Every row gives one point. The points of each table are mixes of a few directions, plus a little noise. How many directions does each table use, and how many do they share? Where both have some left over, give the other angles between the two spaces (their principal angles), to ten degrees, smallest first.

First (7 x 3):
[[  0   0  -2]
 [  5   5  88]
 [  6   7 109]
 [ -2  -2 -33]
 [ -5  -5 -90]
 [ -3  -3 -52]
 [ -1  -1 -20]]
Second (5 x 3):
[[ -7  -6   9]
 [-70 -53  88]
 [ 42  33 -52]
 [ 24  19 -31]
 [ 10   8 -12]]
Directions: first 1, second 1, shared 0; angles 50

First (8 x 4):
[[ 39  30 -47   7]
 [-20 -25 -10  22]
 [ -7  -2  22 -10]
 [-31 -37  -8  29]
 [ 56  60  -6 -36]
 [ 36  16 -79  33]
 [-40  -7 120 -61]
 [-33 -34  10  18]]
Second:
[[  25  -13    3   -8]
 [  42   -5  -12  -57]
 [-117   28  -50   12]
 [  15  -38   16   36]
 [  35   29   44   19]]
Directions: first 2, second 3, shared 1; angles 80

First, 7 rows:
[[  25   17   -5  -33   -6   -2   -9    6]
 [  31   20   -8  -41   -7   -2  -12    8]
 [   1    1    0   -1    0    0   -1    1]
 [ -71  -48   18   94   13    3   26  -16]
 [ -62  -42   16   82   12    4   23  -14]
 [ -15  -10    5   20    3    2    5   -4]
 [  91   61  -22 -121  -18   -4  -34   23]]
Second, 10 rows:
[[  1 -65  17 -76   5 -24 -26  47]
 [-21 -40 -33  27 -13 -16 -48 -73]
 [ 27  15  31 -26 -33 -47  -4   6]
 [ -5   4 -54 -19 -16  32  77 -41]
 [ 61  -7  46  61   6   8 -10  -1]
 [ 33  56  47  24 -21 -33  -4  11]
 [ 27  -6  26  47  15  12 -18   4]
 [-13   1   2 -30  32  34  25  63]
 [-61  -7 -26   2  27   5 -47   5]
 [-49  50 -57 -11  -2  29  55 -20]]
Directions: first 1, second 5, shared 0; angles 50

First:
[[-79  25 -21 -38  34 -53 -28   5 -22  52   1]
 [ 53 -17  13  24 -22  35  18  -3  13 -34   0]
 [ 68 -22  18  31 -30  45  24  -5  20 -46   0]
 [121 -36  29  57 -51  79  43  -7  34 -77  -2]
 [-21   6  -4  -9   8 -13  -7   2  -6  13   0]
 [-52  16 -14 -24  22 -35 -18   4 -14  34   1]
 [-26   9  -7 -13  11 -18  -9   2  -8  17   1]
 [-61  19 -15 -29  28 -42 -22   4 -18  40  -1]]
Second (9 x 11):
[[ 11  10  55  -4  26  -3  -9  36  32 -61  53]
 [ -2   1 -13 -54 -22   5   0   5 -28  43   7]
 [ 47 -24 -36  -6 -57  42  27 -29 -27  38 -38]
 [ 11  -8  -7  41   0   6   5 -14  11 -16 -22]
 [ -7   8  28  35  34 -15  -9  13  31 -50  15]
 [-46  18  15  23  48 -38 -22   9  21 -23  11]
 [-62  26  22 -17  54 -49 -30  26  11  -9  34]
 [ 74 -33 -48 -43 -95  67  40 -32 -50  70 -37]
 [-21   1 -18  23  10 -14  -5 -15  -1  11 -24]]
Directions: first 1, second 3, shared 1

First, 10 rows:
[[ -14  -56  -25   -1 -107  -30  -15  -27   31  -79   38  -40]
 [   1   -4   27   -5   16  -13   -3   16  -14   24  -20   -4]
 [   3    8   -1   50   76   42   45    5   36   39 -107   67]
 [  75  113   -2   70  -26  -10  -66   60   -3   21   35  -84]
 [ -52  -74   61   11  -26  -26   -8   51  -16  -38   -5  -30]
 [   2  -34   22   -8   13  -21   18  -11    8   32  -73   20]
 [ -15   14    0  -44   52   21   13  -10  -34   23   31   32]
 [   9   -6    6   25   -7   -7   -1    8   16    3  -36   -5]
 [  31   73  -70  -15   27   45   10  -49   11   10   44   33]
 [ -39  -34  -18  -86  -18   -1    5  -44  -34  -36   93   12]]
Second (11 x 12):
[[ -60    7   30    5  -40   -5  -27 -120  -17   35   37  -12]
 [   1   11  -51   36   43  -18   10   58    0  -20  -20   -4]
 [  35  -20  -67  -24   23    6   52   42   10  -25   -2  -46]
 [  -6  -13   79  -37  -55   19  -22  -74   -2   30   20   15]
 [ -17   80   44   61   -7   31  -80   16    3  -22   40   97]
 [  53  -32  -22  -11   41  -15   37  110   11  -16  -63   -8]
 [ -29   -9   19    5  -11  -18  -10  -44  -10   22   -6   -7]
 [  59  -18  -14  -97  -50   71   45  -44   23  -19   78  -43]
 [  25  -16  -17   -1   27  -12   19   63    4  -10  -37   -3]
 [ -24  -29  -46   -9    7  -25   37  -41   -9   15   -6  -63]
 [ -37   36   44   75   24  -33  -61   36  -13    8  -40   70]]
Directions: first 5, second 4, shared 1; angles 40, 80, 90

First (11 x 18):
[[ -35   57   20   61   65  -30  -40  -37  -48   29   16    0    1   84
   -45    9   76  -25]
 [  21  -21  -14  -31  -35   16   15   16   21  -16   -8    3    2  -48
    19    1  -40   15]
 [  -8  -15    4  -13  -23   28   -4  -26   23    4  -30    1  -15   18
   -22  -13   48   13]
 [  50   24  -32  -21  -28    0   -7   32   -6  -26   15   12   33  -96
    19   33  -91   25]
 [ -39   -7   25   23   31   -5    0  -26   -4   23   -7   -9  -22   79
   -18  -21   73  -21]
 [  35   63  -29   -6  -41   35  -62  -41   -3   -8  -26   23   25  -51
   -60   36   21   48]
 [ -20  -65   14  -30  -31   32   33  -11   47    3  -37   -9  -33   27
     7  -38   42    3]
 [  35  -16  -19  -25   -9  -22   32   64   -1  -26   35   -2   22  -82
    61   15 -121   -1]
 [  -5   30    1   20   14   -3  -24  -21  -17    8    1    3    5   18
   -26    9   30    0]
 [  12   15   -7    6   16  -24    2   26  -19   -8   26    0   16  -26
    20   15  -50   -8]
 [ -46  -66   36    9   42  -28   58   24    9   15   15  -23  -34   75
    45  -46   15  -48]]
Second:
[[-18 -24 -32 -28   7  17 -22  28 -14  20  10  13  50 -19 -36 -36  30 -36]
 [-23  18 -10 -50 -11 -50  10 -13  -2  18  25  94 -17   3   8 -30 -20  -2]
 [  2  42  23   5 -31  -3  -5 -72  23  -3 -31  31 -56  36 -10  19  32  50]
 [ 29  14  38  45   5 -20  36  -6  10 -31  -1 -42 -46  10  59  48 -59  31]
 [  2 -10  -8  19  -5  61 -37 -12   4   4 -36 -47  26   4 -54   2  74   1]
 [ 17  43  38  31 -27   1   5 -73  27 -18 -37  -2 -70  40   8  42  16  62]
 [-13 -42 -34 -26  30  -7   3  76 -27  13  40  -3  64 -40   4 -35 -31 -60]
 [  4 -41 -16   5  33   1  11  74 -21  -3  31 -44  50 -35  21  -9 -42 -46]]
Directions: first 3, second 3, shared 1; angles 90, 90

First:
[[ -16  -24   63   -8   11    2   18  -16  -17  -85   24   47  -28  -69
   -68   43   20  -50   13   -2   51   59  -63  -60]
 [   7  -71   19   29   61   34   56   15  -15    3  -38   28  -23   42
   -26    5   87   15   36    5  -14   -4    4  -56]
 [  14   58  -56   22  -29  -18  -26  -19   17   25    4  -58   60  -37
    81  -16  -37   10  -33    1   -2   -2    8   52]
 [ -18  113   37  -48 -106  -15   -9   45   33   46   55    1   78  -23
    51   -9   18  -14   57  -20  -44  -31  -13   22]
 [  11    6  -72   35   44    8   24   -7   17    9  -24    8   -5   15
    49   -9   17  -15  -34   22    5   -4   14   46]
 [  23  -10  -18  -34   20   -6  -42  -28   12   15  -10  -22  -23   59
   -27  -26 -102   14  -37   23   11   17   23   33]
 [  12   -9   40  -12    1    4   -1  -12    0    1    0  -15   24   -2
   -22   -2   -7    8   26    3    5   29  -19  -39]
 [ -33  -62  -15   18   -3   -7  -20   23  -48  -19  -10    9  -83   15
   -38   16    6   32  -29  -30  -10  -62   49    1]]
Second:
[[ 13  53  -5  -7 -29   0  18   4  22  40  14 -28  56 -17  44 -22  -2 -19
   24  12  -6  -2  -7  20]
 [-32 -27  38  23 -52 -12 -24  22 -45 -17   7 -26   3 -46  -9  27  43  55
   18 -56 -26 -39  10 -53]
 [ 17  -1 -75  77  58  24 100 -13   3   5 -19 -13  11 -64  62 -11  60 -74
  -11  43  45   5 -10  32]
 [-37  34  -3 -20 -46 -21 -44  24   0 -27  25  40 -26  -5   3  25  -1   7
  -23 -31 -19 -30   8  28]
 [ 13 -17  13 -34  44  11   1  -8  19  -7  -9  46 -32  64 -43  -4 -21 -15
   -1  25   7  30  -7   0]
 [  2  72  14 -66   2  -9 -16 -15  53 -39  38  76  -2   5 -18  10 -49 -74
  -15  30  30  64 -52  40]
 [  6 -53 -10  50  -9 -16 -40 -38 -46 -14 -19 -96  12 -57   2   4 -43  62
  -34 -27  16   2  16 -33]
 [ 18 -61  30 -23  32  24   7  23  -5  60 -37   0 -21 121 -41 -29  13  58
   43   5 -47 -30  43 -35]]
Directions: first 6, second 6, shared 5; angles 30

First (8 x 32):
[[-34 -39  -9   0  -3 -24 -39 -80   8  37  -5   4  -1 -52  17  12  56   4
  -65  48  36   2  18  23  12 -22  -2   6   5  -3  26  22]
 [-14 -21 -17  24 -16 -11  28  -9  -3 -32 -18   8  14  22 -36   8 -10 -17
    5 -35  -8   7 -14 -19 -11  39 -10 -33  63 -65 -48  28]
 [-23 -42 -15  26   7 -19   9 -40   2 -23 -14  15   9  -4   9  15  -5  -1
    8  14  19 -15  17  21  -7  10 -10 -23  36 -24 -21   4]
 [ 31  47  15 -19  -1  21  10  64  -5   2  10 -13  -9  24  -4 -16 -19   4
   24 -26 -25   2 -15 -21  -1  -2   6  19 -36  24   8 -15]
 [-22 -61 -20  25  10   4 -26 -89  12  -4   1  21  23 -40  -7  26   2 -21
  -13  53   9  17  11  43   8  -4  15 -23  42   2   6  -5]
 [ 47  78  22 -34 -21  41  12  93  -6  13  15 -24  -9  35 -41 -29 -13 -11
   13 -59 -53  31 -44 -55   5  10  16  22 -37  11   6  -1]
 [-18 -49  -7  19  36 -16 -17 -54   5  -9   4  18   1 -29  59  20 -13  16
   19  70  38 -33  47  63   0 -30  -2  -3  -9  45  20 -36]
 [ 34  86  27 -39 -15   5  23 114 -13  15   5 -31 -29  44   5 -36   1  24
   11 -62 -18 -14 -19 -53  -4  -1 -11  36 -64  10   4   2]]
Second, 8 rows:
[[ -72   19    2   45   55   14  -57  -27   -4  -42   -1   -8  -10   21
    -2   10  -65  -26    6  -32  -30  -36  -16  -41  -39    0   35   29
    55   -4  -57    2]
 [  21  -17   -9  -21  -15  -11   27    2   12   36   -1  -24    1   -7
   -41    5   35   -4  -25   -1   18   29  -12    3   17   20  -21  -21
   -28   -3   26   -4]
 [   6  -55    7  -42   26  -42   78   31   27   66  -33   12  -12    2
     8  -23   -4   -8  -35   -1   40  -29    7    6    0   11  -22   -9
   -14   -5   23   30]
 [ -98   80   -2  -12  -35   98 -121  -42  -24  -57    9  -62  -27    8
    24   68   -1   72    9   22  -66  -47  -14  -25   19  -57   17   36
     9   50  -64   28]
 [  50  -11   10   42   16  -30   25   15  -11  -22    8   65   24   -4
    25  -44  -23  -29   34   -6    8   18   21   16  -24    8   14   -2
    26  -29   11  -23]
 [  10  -31   -5  -39   13  -39   35   36   25   27   -1   -9  -16    4
    10   17   17  -19   -9    8   41   -7   16   30   16    9  -10    0
   -54   19   30  -14]
 [  53   10   -3   36  -20   -7   -2   -6  -15  -22   23   22   26  -11
   -17  -17   16  -15   24   -2   -2   52    2   12   -3   14    4  -14
     4  -21   18  -35]
 [  29    5    3   -9  -38   17   14   -6  -10   15   -3    5   13  -14
    -7  -15   27   30   -5   13   -8   20   -2    1   13   -7  -16  -17
     2   -8   13   15]]
Directions: first 4, second 5, shared 0; angles 30, 50, 60, 90

First:
[[-14 -23   6 -13  -4  -6  18  -2 -13  -9  10   7  16  11  11  11   7   5
    3 -20  12  15  -1   5 -15   5 -21  -1   1   1  -8   4]
 [-40 -63  18 -40 -14 -19  54  -2 -41 -29  30  23  50  27  28  36  19  17
   10 -60  36  48  -1  17 -44  16 -66  -3   1   2 -20  12]
 [ -7 -12   2  -7  -2  -3   9   0  -8  -6   5   4  10   4   4   6   4   4
    1 -11   7   9   1   3  -8   3 -12   1   1   2  -4   2]
 [ 59  96 -29  58  21  28 -80   2  59  44 -46 -32 -74 -42 -42 -51 -28 -24
  -15  92 -55 -71   1 -28  64 -23  98   1  -2  -4  30 -20]
 [-45 -74  21 -46 -15 -23  62  -3 -46 -33  36  24  57  31  32  39  22  18
   11 -71  41  54  -2  20 -49  18 -76  -2   1   3 -23  15]
 [-39 -62  19 -39 -13 -19  52  -2 -39 -28  31  23  49  28  28  33  19  17
   10 -60  35  46   0  16 -43  16 -64  -3   3   3 -19  12]
 [  1   1   0   0   0   1  -1   0   1   1   1  -1  -1  -1   0  -2  -1   0
   -1   1   0   0   0   1   1   0   1   0   0   0   1  -1]
 [ 19  31  -9  20   5  11 -26  -1  20  14 -15 -11 -25 -14 -14 -16  -9  -8
   -5  32 -18 -24  -1 -10  20  -7  33   2  -1  -2  10  -5]
 [ 35  57 -16  36  13  18 -47   2  35  26 -27 -20 -43 -25 -25 -30 -17 -15
   -8  53 -32 -43   2 -16  39 -13  60   1  -2  -4  18 -11]
 [ 28  46 -14  29  10  13 -39   2  29  19 -23 -16 -36 -20 -20 -25 -15 -11
   -7  44 -25 -35   1 -13  31 -11  47   1   0  -3  13  -9]]
Second:
[[  -3   -9    2   -4   -3   -1    5    0   -3   -4    2    3    4    2
     3    3    3    1    0   -7    3    6    0    2   -5    2   -7    0
     0    0   -2    2]
 [ -72 -119   33  -72  -24  -35   99   -3  -73  -52   57   42   92   51
    51   62   36   31   18 -110   66   88   -1   32  -80   28 -121   -3
     2    6  -37   22]
 [   1    2   -1    1   -1    1   -3    0    1    1    0    0   -2   -2
    -1    0   -1   -1    0    1    0    0    1   -2    2    0    2    0
     1    0    0    0]
 [  17   28   -8   18    6    8  -24    1   18   14  -13  -11  -21  -11
   -12  -15  -10   -7   -4   27  -15  -21    0   -7   19   -7   29    1
     0   -1    9   -6]
 [  24   39  -12   24    8   12  -31   -1   24   17  -19  -13  -29  -16
   -16  -20  -11   -9   -7   36  -22  -28    2  -11   27   -9   39    1
     0   -1   11   -8]
 [   5    8   -1    7    3    2   -7    0    5    4   -4   -3   -7   -4
    -4   -4   -2   -3   -1    9   -6   -7   -2   -3    6   -2    9    0
     0   -1    3   -2]
 [  57   93  -27   57   19   26  -77    2   56   40  -45  -31  -72  -39
   -41  -49  -28  -23  -14   87  -52  -66    3  -26   61  -22   95    3
    -3   -5   28  -17]
 [   0   -1    0   -1    1    1    0    1    1   -1    0   -1    0    0
     0    0    0    0    0    0    0    0    0    0   -1    0    0    0
     0   -2    1    0]
 [ -27  -45   14  -28   -9  -14   37   -2  -27  -21   22   15   34   19
    19   24   13   11    6  -42   25   33   -1   12  -29   10  -46    0
     1    2  -13    9]]
Directions: first 1, second 1, shared 1

First (11 x 32):
[[  3  -1 -16   0  20  -6  13   6  -9  -1   8  -3   0  15   0  -6  -5   3
    0   1  -4  -4   7   8  -8 -19  -2  -2   0   2   0  -2]
 [-11  23 117  34 -46  29  -7 -30  74 -27 -13  31 -27 -54  10  22  -6  -8
  -20  26   7  -1  -4 -23  -7  -7  54   3  41 -33   4  26]
 [  4 -14 -59 -22  10 -12  -8  13 -38  18   0 -17  17  20  -6  -8   8   2
   12 -17   0   5  -4   7  12  23 -32   0 -25  20  -2 -14]
 [  2  11  23  24  40  -2  41   2  18 -21  21  12 -19  16   5  -8 -21   4
  -13  21 -10 -16  21  14 -32 -72  29  -6  27 -17   2  10]
 [  3   1 -12   6  32  -8  24   7  -6  -6  14   0  -5  20   1  -9 -10   4
   -3   6  -7  -9  13  13 -16 -38   5  -4   6  -2   1   0]
 [  4 -17 -68 -28   3 -13 -15  14 -44  23  -4 -21  22  19  -8  -7  12   2
   16 -23   2   8  -8   5  18  37 -40   1 -32  24  -3 -17]
 [  8 -19 -92 -28  32 -22   3  23 -58  22   8 -25  22  41  -8 -16   6   6
   16 -22  -4   2   2  17   8  11 -43  -2 -33  27  -3 -20]
 [  4  -9 -44 -13  15 -10   1  11 -27  11   3 -12  10  19  -4  -8   3   2
    8 -10  -2   1   1   8   4   6 -21  -1 -16  13  -2 -10]
 [  5 -17 -74 -28   9 -15 -12  16 -48  23  -2 -22  22  24  -8  -9  12   2
   16 -23   0   7  -6   7  17  32 -41   1 -33  25  -3 -18]
 [-13  19 113  23 -74  33 -33 -34  69 -16 -27  25 -17 -69   8  29   7 -11
  -13  15  13   9 -18 -34  12  37  40   7  27 -25   3  22]
 [-10  23 112  34 -42  27  -5 -28  70 -26 -11  30 -26 -51  10  21  -6  -7
  -19  25   6  -2  -3 -21  -8  -9  52   3  40 -32   4  25]]
Second:
[[  -1   14   36   12    4   16   13    3   10  -27   15   30   -5   10
    10  -12   -5   13   -4   17   -8   -2    9   -6  -12  -26   35   -1
    17  -27   12   17]
 [   3  -12  -15  -18  -19   -1  -16    1   -7   14  -13   -8   12  -10
    -8    3   11   -3    5  -12   10    6   -9   -7   11   33  -14    3
   -13   10    0  -10]
 [  13  -38 -121  -35   37  -49    4   11  -43   61  -15  -71   14   10
   -27    9    0  -22   11  -37   11   -7   -5   31    8   17  -81   -3
   -43   64  -24  -45]
 [  10  -10   32  -13  -14   15   13   12   20  -14   -3   30    5   -4
    -6  -16    3   16   -4    9   14    0   13  -20  -19  -10   33    3
    12  -26   21    2]
 [  10  -17   12  -36  -47   23  -20   16   -3   -4  -13   32   26   -4
    -6  -19   24   23   10   -6   20   14   -1  -35    7   48   18    9
   -11  -21   27   -2]
 [ -11    9  -23   -8  -24    8  -41   -2  -36    2    0   -1   16    8
    10    1   18    3   15  -14  -12   18  -21   -6   37   60  -21    4
   -24    8   -3    7]
 [  17  -26  -50  -39   10   -1   12   34  -37    3    5   13   28   37
   -10  -33   13   25   12  -11   10    2   13  -10   -9    6   -4    1
   -19   -5   20  -14]
 [   2   14   38   44   56  -15   59  -11   47  -14   18   -6  -41   -3
     2    9  -37  -14  -27   28   -9  -29   25   27  -46 -104   27  -11
    42   -7  -11    5]
 [ -46   59    0   58   -5   -5  -60  -49  -25    0    8  -40  -22  -11
    37   48   -2  -37    6   -5  -47   14  -46   30   65   46  -43   -3
    -9   33  -44   28]
 [   6    1   69   19    6    7   37   -7   59  -17    0   19  -23  -22
    -5    4  -18    0  -21   25   12  -17   18   -5  -38  -59   45   -2
    38  -25    7    6]
 [  -4    8   21   12   -2    1    1   -9   16   -5   -1    0  -10  -12
     3    8   -6   -7   -6    7   -2   -3   -2    1   -2   -9    7    0
    10   -2   -4    4]]
Directions: first 2, second 4, shared 2
